Every row gives one point. The ring and each string are closed loops that go straight from each point to the next, and from the last back to the first. Before rounding, they use only three directions, however many columns there are. How many times does the string pass through the ring? Passing back the other way cancels.
In the rows, zero is written as 128.

Ring:
[[166 129  99 186]
 [124 182 129 140]
 [ 91 164 164 116]
 [ 79 113 174 117]
 [102  52 132 147]
 [156  73  98 189]]
String, 9 rows:
[[ 81 137 143 112]
 [112 109 147 145]
 [ 96  86 127 135]
 [ 96  56  84 139]
 [123 103 115 154]
 [164 108 130 190]
 [181 161 117 194]
 [128 227 112 133]
 [ 83 193 144 103]]
Times through: 1
String:
[[116 141 141 142]
 [127 143 174 153]
 [ 92 174 193 116]
 [ 56 169 191  86]
 [ 67 134 150 101]
 [ 92 117 145 126]
 [105 101 177 143]
 [ 95  75 193 140]
 [ 61  43 162 115]
 [ 66  51 118 115]
 [ 98  78 117 137]
 [122  88 134 157]
 [146  59 147 185]
 [150  33 109 192]
 [144  48  74 182]
 [135  84  83 167]
 [135 103 107 165]
 [135 112 126 164]
 [142 118 117 168]
 [157 124 132 181]
 [191 166 117 201]
 [163 202  91 167]
 [115 183  87 130]
 [109 178 106 127]
 [102 157 115 125]]
Times through: 4

Ring:
[[177 100 144 117 152 131 110 119 125 104 152]
 [167 131 155 120 148 127  88 125 135  99 158]
 [127 154 166 123 137 126  76 134 142 104 155]
 [ 84 151 173 125 126 130  83 141 142 116 146]
 [ 53 133 174 124 119 136 100 143 136 129 134]
 [ 45  93 158 120 121 141 131 140 122 142 121]
 [ 68  71 142 115 131 140 144 133 113 143 119]
 [113  61 130 112 144 138 146 125 109 134 126]
 [148  67 131 113 150 135 138 120 112 122 135]]
String (22 x 11):
[[179  92 102 107 166 120 117 121 112 112 143]
 [144 109 126 113 152 125 108 128 121 115 142]
 [162 124 103 107 164 114  96 129 119 111 146]
 [140 114 151 119 143 131 104 127 129 111 147]
 [140 111 193 129 129 143 105 123 139 105 154]
 [169 156 178 126 141 128  69 126 148  89 168]
 [150 178 145 119 149 114  56 136 144  96 162]
 [124 168 124 113 150 111  68 141 135 109 150]
 [104 124 163 122 133 133 100 134 133 117 143]
 [ 80 119 214 134 110 150 106 133 145 117 145]
 [ 44 148 195 130 111 139  89 146 146 125 139]
 [ 15 151 171 124 113 132  92 153 139 137 129]
 [ 50 131 132 114 132 124 103 147 125 137 126]
 [ 81 106 156 120 130 136 117 136 126 129 132]
 [ 69  88 182 125 118 148 130 133 128 132 130]
 [ 36  59 190 127 108 158 155 133 122 146 118]
 [ 46  55 119 109 134 138 159 136 102 156 107]
 [ 91  76  98 105 150 126 139 134 103 142 118]
 [110  93 133 114 142 132 124 130 118 127 132]
 [108  67 190 127 123 154 140 122 126 124 136]
 [139  49 160 119 138 148 151 116 115 123 135]
 [190  53 108 107 165 131 143 112 104 116 138]]
Times through: 4
String (20 x 11):
[[118  91 117 110 149 127 124 130 113 128 131]
 [151  73  80 101 168 120 135 124 100 128 128]
 [145  99 102 106 160 120 116 128 112 121 136]
 [134 109 119 111 152 123 109 130 119 119 139]
 [199 107 100 106 172 116 104 120 116 104 150]
 [222 115 137 116 164 124  94 114 128  89 164]
 [180 116 189 128 138 140  96 117 141  92 164]
 [132 110 197 130 126 145 106 124 140 106 153]
 [125 124 166 122 136 133  98 130 135 111 148]
 [112 126 211 133 118 146  96 129 147 107 154]
 [ 98 177 189 129 124 128  62 142 153 104 157]
 [ 75 176 161 122 129 121  67 148 145 116 146]
 [ 81 148 131 114 139 119  87 145 130 125 137]
 [ 97 111 160 121 132 135 111 133 129 123 138]
 [ 69  99 195 129 114 149 122 133 134 128 135]
 [  7  84 211 132  97 159 140 140 132 146 120]
 [ 22  86 138 115 123 138 139 144 114 154 111]
 [ 35  59 151 117 121 147 157 136 111 153 111]
 [ 68  49 191 127 114 160 158 125 120 139 123]
 [103  89 169 122 129 143 126 128 126 124 136]]
Times through: 0

Ring, 7 rows:
[[176  97 141  92 174 155 111 185  83 148 112 103 113 134]
 [182 130 116 110 141 150 124 165 110 140 135 115  94 117]
 [149 170 102 125  77 113 139  99 179 106 145 134  95 112]
 [103 170 114 130  53  90 131  57 204  90 125 139 129 125]
 [ 59 144 132 143  70  97  97  52 163 107  87 134 186 141]
 [ 69 102 152 132 126 126  75 100  99 137  65 117 205 153]
 [113  84 160 106 163 142  84 147  79 146  74 105 174 153]]
String:
[[ 99 148 117 145  88 120 103  88 140 124 107 131 157 127]
 [106 140 127 127  94 113 111  92 151 115 107 127 148 133]
 [ 82 142 125 143  85 113  98  76 144 119  97 131 172 134]
 [117 127 141 105 107 108 118 101 158 108 104 121 138 140]
 [ 84 115 160 101 102  93 109  80 166  99  82 120 167 155]
 [ 38  98 161 138 117 117  64  79 103 133  49 119 232 161]
 [ 40  84 159 151 143 142  44 105  54 161  40 114 249 160]
 [ 82  64 175 112 176 146  61 144  53 157  47 101 214 166]
 [107  58 169 111 196 164  61 173  28 172  55  96 200 160]
 [124  92 144 122 166 158  79 160  58 161  83 107 170 142]
 [132 116 135 116 136 138 103 137 107 137 103 115 143 135]
 [163 110 147  80 143 125 128 149 137 117 115 109 105 139]
 [132 126 129 118 124 132 109 128 121 131 109 119 136 131]
 [164 128 111 130 143 161 106 164  83 155 124 117 120 117]
 [142 138 110 137 121 147 106 136 105 144 121 123 130 118]
 [155 134 128 100 116 120 131 128 153 113 126 119 104 128]
 [180 149 124  83 102 106 158 124 192  93 148 121  65 122]
 [165 188  92 120  58 102 159  90 211  91 165 139  67 104]
 [131 194  92 135  40  93 147  62 217  88 152 145  95 108]
 [ 90 183  94 164  45 106 114  53 177 109 125 146 148 114]]
Times through: 2
String (21 x 14):
[[184 127 134  79 132 123 144 150 155 110 136 113  77 128]
 [224 118 117  92 171 167 133 208  90 150 147 105  64 114]
 [206 101 120 109 192 186 106 221  42 175 127 101  99 118]
 [131 118 123 135 141 154  91 146  79 155 103 117 152 128]
 [140 110 135 115 148 146 100 151  92 145 103 112 141 134]
 [145  89 143 113 176 163  87 177  55 163  92 104 152 139]
 [168  65 165  77 205 161  98 202  56 157  89  91 134 150]
 [166  85 163  69 173 135 119 172 110 128 101  98 115 148]
 [134 120 138 106 126 125 114 127 131 123 107 116 132 136]
 [121 118 127 134 135 147  91 136  88 149  99 118 158 132]
 [161  92 133 120 185 178  86 194  37 175 100 103 143 131]
 [219  87 143  71 200 168 124 224  72 153 126  94  79 130]
 [214 108 139  66 167 143 143 192 122 127 138 102  63 128]
 [198 133 104 119 151 167 121 184  87 154 143 115  87 109]
 [162 149  94 147 122 160 109 150  94 154 136 125 115 106]
 [145 135 125 111 115 125 122 125 141 121 122 121 116 127]
 [169 141 125  93 112 117 143 130 167 107 137 120  85 124]
 [192 164 102 103  99 122 155 134 175 107 162 126  57 108]
 [175 181  73 152  89 147 130 131 134 137 162 136  85  92]
 [151 157  94 146 105 145 115 129 119 140 137 130 115 108]
 [139 132 127 114 116 126 118 124 136 123 117 121 124 129]]
Times through: 1

Ring:
[[150 100 129 155 103 179 132 149 137 158 131 126 152 156]
 [161 147 134 121  99 168 151 129 137 130 116 142 124 156]
 [147 143 141 103 110 151 176 111 135  99 105 163 115 124]
 [126 102 143 113 123 145 183 111 134  94 106 171 130  99]
 [114  63 139 136 130 149 173 124 134 110 118 162 148  91]
 [116  44 132 160 128 162 154 142 135 138 133 143 162 102]
 [134  65 128 167 114 176 134 153 137 161 138 126 163 136]]
String (23 x 14):
[[129 101 148 120 111 150 168 118 134 103  93 171 150 125]
 [136 101 133 130 120 158 166 126 135 121 125 148 130 112]
 [132 105 132 118 129 150 182 116 135 106 129 155 112  90]
 [120 102 146 101 129 135 196 100 133  76 100 182 123  82]
 [115  89 154 110 120 137 185 106 133  81  84 188 150 101]
 [121  84 148 125 116 148 170 118 134 101  95 173 156 114]
 [131  88 133 136 122 159 163 129 135 124 126 148 137 110]
 [128  84 140 137 116 158 159 129 135 121 112 156 153 121]
 [124  62 125 152 134 163 162 138 136 137 149 135 136  91]
 [113  31 126 169 135 165 153 147 135 147 148 134 160  92]
 [106  11 137 181 123 168 136 155 135 153 124 142 199 118]
 [122  53 138 162 114 167 141 145 135 143 118 145 178 131]
 [134  86 134 143 116 164 153 136 136 134 124 143 147 125]
 [136  80 120 152 128 170 155 143 136 148 156 124 128 105]
 [123  35 120 180 130 176 139 159 137 167 160 118 160 108]
 [115  26 128 179 127 172 139 156 136 159 143 129 176 112]
 [104   7 134 181 129 166 142 153 135 152 133 140 190 105]
 [101  20 145 164 124 156 151 140 134 129 107 161 195 109]
 [119  65 143 142 118 155 159 130 135 120 107 160 165 116]
 [132  85 127 140 128 161 165 132 136 130 141 139 127 100]
 [125  77 125 136 138 155 177 127 135 121 148 142 117  77]
 [110  78 150 113 129 135 191 105 133  80  95 185 143  83]
 [117  96 154 106 120 136 187 103 133  77  83 189 145 100]]
Times through: 4

Ring (10 x 14):
[[124 130 167 105  85 141  88 167 216  83  85 154 103  79]
 [120 154 159 111  84 158  92 145 213  93  93 147 132  75]
 [114 166 142 130 107 158 106 115 189 127 115 134 171 104]
 [ 99 151 145 139 136 146 120 105 164 154 129 130 186 140]
 [ 80 121 164 134 158 135 130 110 148 166 133 133 181 165]
 [ 68  87 185 125 171 120 134 128 141 166 129 140 161 181]
 [ 75  56 193 120 175  94 130 157 143 154 120 148 123 190]
 [ 98  46 183 121 163  72 119 182 155 135 111 152  88 185]
 [120  58 171 120 139  72 105 195 175 112  99 155  68 158]
 [127  95 169 109 103 107  91 188 204  87  86 156  76 108]]
String:
[[ 25  60 242  90 174 147 139 136 146 155 115 156 154 168]
 [ 67  75 204 108 157 123 126 149 158 142 113 151 134 161]
 [105  94 161 131 147 101 117 151 162 140 117 142 126 162]
 [101  96 167 125 142 109 115 152 167 134 114 144 126 153]
 [ 68  72 207 104 153 122 123 155 162 136 109 153 126 156]
 [ 56  67 219  98 156 130 126 153 160 137 108 155 129 156]
 [105  99 161 129 143 106 115 150 165 137 116 142 128 156]
 [113  87 139 153 172  74 126 144 139 166 134 133 136 201]
 [ 60  76 185 131 190 110 143 122 125 183 138 137 169 205]
 [ 23  92 221 108 182 161 148 100 132 182 134 142 201 178]
 [ 59 111 199 108 147 157 128 120 161 149 118 145 172 142]
 [ 97 116 162 129 142 125 119 132 164 144 120 139 152 150]
 [ 80 126 178 117 136 151 120 121 169 142 117 141 167 133]
 [ 75 164 158 133 141 174 129  81 158 167 135 127 219 136]
 [105 170 121 158 146 144 127  83 151 175 145 118 214 156]
 [ 79 166 157 132 135 175 126  84 163 162 133 128 216 130]
 [ 73 135 184 112 130 167 120 114 173 140 116 141 177 122]
 [104 119 154 133 139 121 117 134 166 143 120 138 149 149]
 [114 122 131 153 155 103 123 124 149 163 135 128 161 175]
 [ 86 118 146 152 176 115 138 103 130 187 147 125 191 194]
 [100 102 143 152 173  95 132 124 135 175 140 129 162 197]
 [ 45  74 203 120 190 124 145 120 127 181 135 141 173 198]]
Times through: 2
String (34 x 14):
[[ 66 111 169 139 179 130 142 101 130 187 143 130 196 190]
 [ 37  93 214 108 172 154 141 112 142 169 127 144 185 168]
 [ 49  89 219  96 150 154 127 134 163 141 111 152 154 142]
 [ 66  84 200 110 157 130 127 140 157 146 116 148 145 159]
 [ 38  56 229  99 177 129 138 143 143 157 118 153 145 178]
 [ 40  27 226 108 200  97 144 154 125 170 124 153 130 213]
 [ 85  34 178 136 197  57 136 166 124 170 130 144 111 228]
 [119  73 143 148 167  63 121 162 145 153 126 138 111 198]
 [116  54 153 143 173  52 122 174 143 150 123 142  96 206]
 [100  19 184 124 178  45 122 198 145 139 112 154  67 208]
 [ 92  19 204 106 162  64 115 205 161 120  98 162  58 181]
 [ 87  62 205  99 136 109 110 182 179 111  95 160  89 140]
 [ 95  89 187 108 130 120 109 164 180 116 101 153 111 133]
 [ 98  90 185 109 127 119 108 166 182 114 100 153 108 131]
 [ 96  73 206  90 114 120  99 190 199  89  82 165  77 111]
 [122  70 190  95 101 100  88 211 210  72  75 166  47 105]
 [139  86 168 107  96  95  84 205 212  73  79 161  52 103]
 [148 105 141 128 106  90  90 185 198  95  95 149  78 120]
 [150 113 124 144 121  83  99 167 182 117 110 139 101 142]
 [150 126 133 131  99 104  90 171 201  97  97 145  96 110]
 [143 124 127 141 117  98 100 158 184 118 110 139 113 134]
 [110 119 166 117 115 130 104 152 189 114 103 147 124 117]
 [ 96 137 189  94  89 170  96 148 212  92  88 154 131  73]
 [ 96 170 190  85  63 205  88 135 232  77  80 155 146  33]
 [127 198 142 116  65 188  88 120 224  93  96 140 163  48]
 [103 201 164 104  66 214  93 107 223  96  95 142 182  39]
 [ 96 176 167 110  91 191 103 111 204 113 104 141 177  73]
 [114 206 128 137  96 186 107  86 192 134 122 126 208  87]
 [129 177 107 158 125 137 113  99 169 154 134 121 190 136]
 [122 146 123 152 136 119 116 117 163 152 131 127 168 151]
 [111 124 145 138 137 118 115 132 166 143 122 135 150 149]
 [ 76 127 183 113 133 158 120 120 172 139 115 143 169 127]
 [ 56 135 188 116 147 173 131  97 158 161 127 137 201 139]
 [ 55 128 176 132 171 156 142  86 136 186 143 130 215 173]]
Times through: 2

Ring:
[[152 126  86 146 131 112 180 146 117 156 155  95 143 105]
 [129 125  85 150 116 120 187 173 102 173 177 118 128 126]
 [106 134 104 146  99 130 172 165 113 159 170 139 118 142]
 [101 151 136 135  85 139 139 124 147 123 144 154 123 137]
 [109 166 163 121  89 138 105  64 189  73  95 142 137 121]
 [112 165 159 119 104 130 104  49 196  60  72 120 141 119]
 [127 150 129 125 131 114 129  67 176  79  72  84 146 113]
 [150 134  99 138 137 109 161 111 141 124 119  82 149 102]]
String:
[[ 90 141 115 140 101 129 157 142 130 135 139 133 115 151]
 [122 144 121 136 106 128 149 120 144 124 136 126 134 122]
 [129 142 119 141  94 134 156 140 132 144 167 145 133 117]
 [108 134 105 150  85 138 176 183 104 176 198 161 116 140]
 [ 84 129  95 153  88 136 186 201  91 185 196 157 102 164]
 [ 75 132  98 148  99 130 177 180 104 163 164 140 101 170]
 [ 93 139 111 141 103 128 161 147 126 139 143 131 115 151]
 [127 146 124 136 103 129 146 117 146 123 138 129 136 117]
 [129 149 132 136  90 137 142 120 147 127 153 148 137 113]
 [109 159 153 134  63 152 128 122 153 124 166 185 127 126]
 [ 86 162 157 129  71 148 120 106 164 103 132 171 119 144]
 [ 85 159 150 127  87 139 121  96 168  93 108 147 120 146]
 [ 92 157 144 127  97 133 124  91 169  90 100 133 125 141]
 [118 155 141 128 101 131 127  89 168  96 111 129 137 120]
 [137 168 166 121  89 139 103  56 194  73 105 143 151  96]
 [131 177 184 113  87 141  82  24 218  44  76 141 154  96]
 [129 176 180 113  94 137  84  22 217  41  67 132 154  99]
 [103 177 183 108 103 131  77   7 227  21  31 116 144 120]
 [ 90 162 152 119 114 124 107  51 193  55  51 105 131 139]
 [106 149 129 130 114 123 135  93 162  96  96 110 131 133]
 [128 156 144 126 105 129 122  76 176  88 102 121 144 110]
 [136 170 169 117  95 136  96  40 203  59  86 132 154  95]
 [124 182 193 109  86 142  73  11 228  31  62 142 153 100]
 [ 99 173 176 115  90 139  90  40 207  49  68 138 137 126]
 [ 82 161 153 123  98 133 113  75 181  74  80 130 123 147]
 [115 147 126 133 109 126 141 106 153 110 117 120 133 127]
 [131 154 141 131  95 135 130  97 163 107 131 139 142 108]
 [123 161 155 130  75 146 121  99 166 108 145 166 137 113]
 [ 90 156 147 135  69 149 133 128 148 123 154 176 117 144]
 [ 77 145 123 140  88 137 152 147 130 136 147 152 108 161]]
Times through: 5

Ring, 8 rows:
[[127 136 139 148 128 106 190  87 170 124 153 171 140  99]
 [126 136 140 158 127 113 200  86 174 137 124 141 136 107]
 [131 139 136 158 123 136 185 111 161 142  84  92 133 121]
 [140 141 131 142 120 158 152 144 139 129  66  64 137 129]
 [144 142 128 127 121 165 132 160 129 116  70  65 141 130]
 [146 141 128 111 125 156 120 159 128  97 101 100 148 123]
 [141 139 131 112 127 133 134 136 138  93 144 150 150 108]
 [134 137 135 127 128 114 159 110 153 104 165 178 147  98]]
String (30 x 14):
[[140 138 133 102 135 126 138 128 150  85 150 160 154 109]
 [136 136 139  94 154 115 175  98 195  90 116 137 156 128]
 [136 136 136 107 137 113 154 110 162  89 165 180 153 104]
 [136 138 133 127 119 114 139 122 130  95 201 210 148  82]
 [135 139 132 141 110 124 138 130 119 108 185 189 142  83]
 [134 138 133 142 117 124 154 121 137 115 157 164 141  95]
 [134 139 132 148 111 126 149 126 126 118 164 169 139  90]
 [134 138 134 142 121 128 163 118 147 120 132 140 140 105]
 [126 135 142 145 140 109 215  74 200 133 103 125 140 121]
 [120 133 147 156 147 100 248  48 227 149  82 111 136 129]
 [124 136 141 170 125 114 214  80 180 150 107 124 131 111]
 [133 140 132 164 105 135 154 130 121 133 143 145 133  93]
 [130 139 134 175 107 133 173 118 134 146 125 129 129  99]
 [134 141 131 165 103 139 148 136 115 133 141 140 132  93]
 [135 139 133 144 119 136 158 126 141 122 119 124 139 109]
 [128 136 142 147 143 123 220  80 206 142  58  77 137 138]
 [125 136 143 157 140 117 228  72 207 149  66  86 134 133]
 [122 135 143 166 135 110 231  66 202 153  88 110 132 121]
 [130 139 133 169 104 124 162 118 125 134 163 168 132  85]
 [134 140 131 157 104 131 142 134 113 123 167 168 136  85]
 [133 138 136 139 129 125 175 107 163 121 119 131 141 113]
 [125 133 145 133 150  96 224  58 218 124 114 143 145 122]
 [126 133 143 133 140  90 203  68 193 113 167 192 146 100]
 [133 137 135 135 118 109 152 112 137 103 199 211 145  81]
 [132 135 139 109 144  99 176  88 183  92 169 191 154 104]
 [138 138 133 114 126 117 139 123 140  89 182 192 151  93]
 [141 140 128 127 108 133 109 153 100  93 194 193 146  81]
 [140 140 129 133 111 138 124 147 112 104 161 161 143  93]
 [137 139 133 127 127 134 153 126 149 110 121 128 144 113]
 [138 137 137  96 151 124 167 108 186  92 105 122 155 131]]
Times through: 4
String, 23 rows:
[[135 139 134 143 125 139 170 121 156 129  89  96 138 122]
 [129 137 141 145 143 128 215  86 204 142  49  66 137 142]
 [124 136 141 172 129 120 223  78 190 157  78  95 129 123]
 [133 140 131 167 100 134 147 133 111 132 158 158 132  86]
 [129 139 134 175 104 125 168 116 127 141 154 159 130  87]
 [121 134 146 161 145 106 249  52 225 155  67  94 134 133]
 [129 137 139 148 135 123 202  91 186 136  86 101 137 125]
 [130 137 139 148 136 127 203  93 188 138  72  87 137 131]
 [130 139 138 165 126 140 202 103 175 154  51  60 130 133]
 [134 139 137 149 135 151 195 113 182 147  19  27 134 149]
 [138 140 134 133 137 156 178 126 175 133  22  28 139 151]
 [147 144 127 128 122 180 130 171 129 122  31  23 139 145]
 [145 143 125 134 107 164 109 174  98 111 114 104 140 109]
 [141 140 131 124 126 149 142 143 141 111  94  96 144 123]
 [144 140 133  98 147 153 153 136 174 101  47  54 151 151]
 [140 140 132 121 128 145 145 138 146 108 100 104 145 122]
 [140 141 128 139 109 145 125 152 110 111 143 141 140  98]
 [141 140 133 115 134 146 150 135 157 107  84  90 147 131]
 [146 141 131  98 143 161 142 148 163 100  43  46 151 151]
 [140 140 133 124 130 146 154 133 154 114  85  90 144 128]
 [141 142 128 140 108 153 123 158 108 115 126 121 139 104]
 [144 144 125 146 104 172 117 175 100 124  86  75 135 116]
 [140 143 127 158  99 160 125 164  97 130 114 105 132 103]]
Times through: 1

Ring, 10 rows:
[[105 133 146 114 110 128 126 134 124 142 153 158 136 145]
 [147 131 156 128 131  73 107 106 123 144 104 138 155 111]
 [176 131 159 141 147  39  95  89 126 144  73 113 164  90]
 [191 130 154 153 151  30  89  85 129 143  62  87 158  83]
 [184 130 145 157 144  49  94  96 132 141  77  72 143  94]
 [150 134 128 150 138  94 112 116 138 137 111  73 127 121]
 [101 142 113 134 136 146 139 137 145 132 152  92 119 154]
 [ 68 146 108 120 131 177 154 150 146 130 179 116 117 174]
 [ 55 143 117 108 113 190 156 159 138 134 197 149 116 183]
 [ 71 138 130 107 104 171 144 153 130 138 186 161 122 171]]
String:
[[ 21 151 103  98 124 221 177 168 146 128 217 156 117 201]
 [ 35 138 116 100  82 225 162 181 132 135 233 167  96 204]
 [ 76 134 129 112  90 178 141 160 128 139 194 152 109 175]
 [101 137 133 121 121 136 132 135 132 138 153 134 130 149]
 [ 94 142 131 117 138 131 138 128 136 136 145 140 143 147]
 [ 99 143 133 117 144 122 136 123 136 136 137 140 149 141]
 [110 139 138 121 134 116 128 123 132 139 135 138 145 137]
 [114 138 148 115 135 103 125 117 128 141 128 156 155 130]
 [121 141 139 125 151  96 126 111 136 138 115 129 156 125]
 [135 139 147 126 153  77 117 102 132 140 101 133 164 113]
 [170 134 165 132 157  32  98  83 125 145  67 134 179  86]
 [198 125 174 143 141  12  80  79 118 149  55 122 171  74]
 [196 122 167 148 125  31  81  92 118 149  72 109 152  85]
 [137 133 140 135 126  99 114 119 130 140 122 113 136 126]
 [155 136 144 140 153  66 109  99 134 140  89 103 155 106]
 [198 136 152 156 182   7  90  68 136 140  36  76 177  69]
 [216 126 155 166 154   8  77  77 129 144  43  61 156  69]
 [210 121 152 167 128  33  78  94 126 145  68  60 134  84]
 [206 120 147 169 120  46  80 101 127 144  78  52 123  91]
 [163 126 139 152 117  87 101 118 130 141 113  79 120 118]
 [146 129 135 145 116 104 110 125 131 140 126  89 119 128]
 [135 132 130 142 123 112 117 126 135 138 130  90 121 133]
 [119 141 129 132 146 111 128 119 139 135 125 108 141 133]
 [ 99 149 110 133 165 131 144 123 151 129 133  91 139 145]
 [ 77 148 100 130 143 170 153 145 152 128 168  91 116 169]
 [ 68 141 103 125 113 194 153 162 145 130 195 104  98 183]
 [ 95 135 122 126 108 158 136 148 135 136 171 117 110 162]
 [103 141 126 126 137 131 135 129 139 135 144 119 134 146]
 [ 49 153 107 109 147 183 166 147 149 128 181 136 132 178]]
Times through: 4
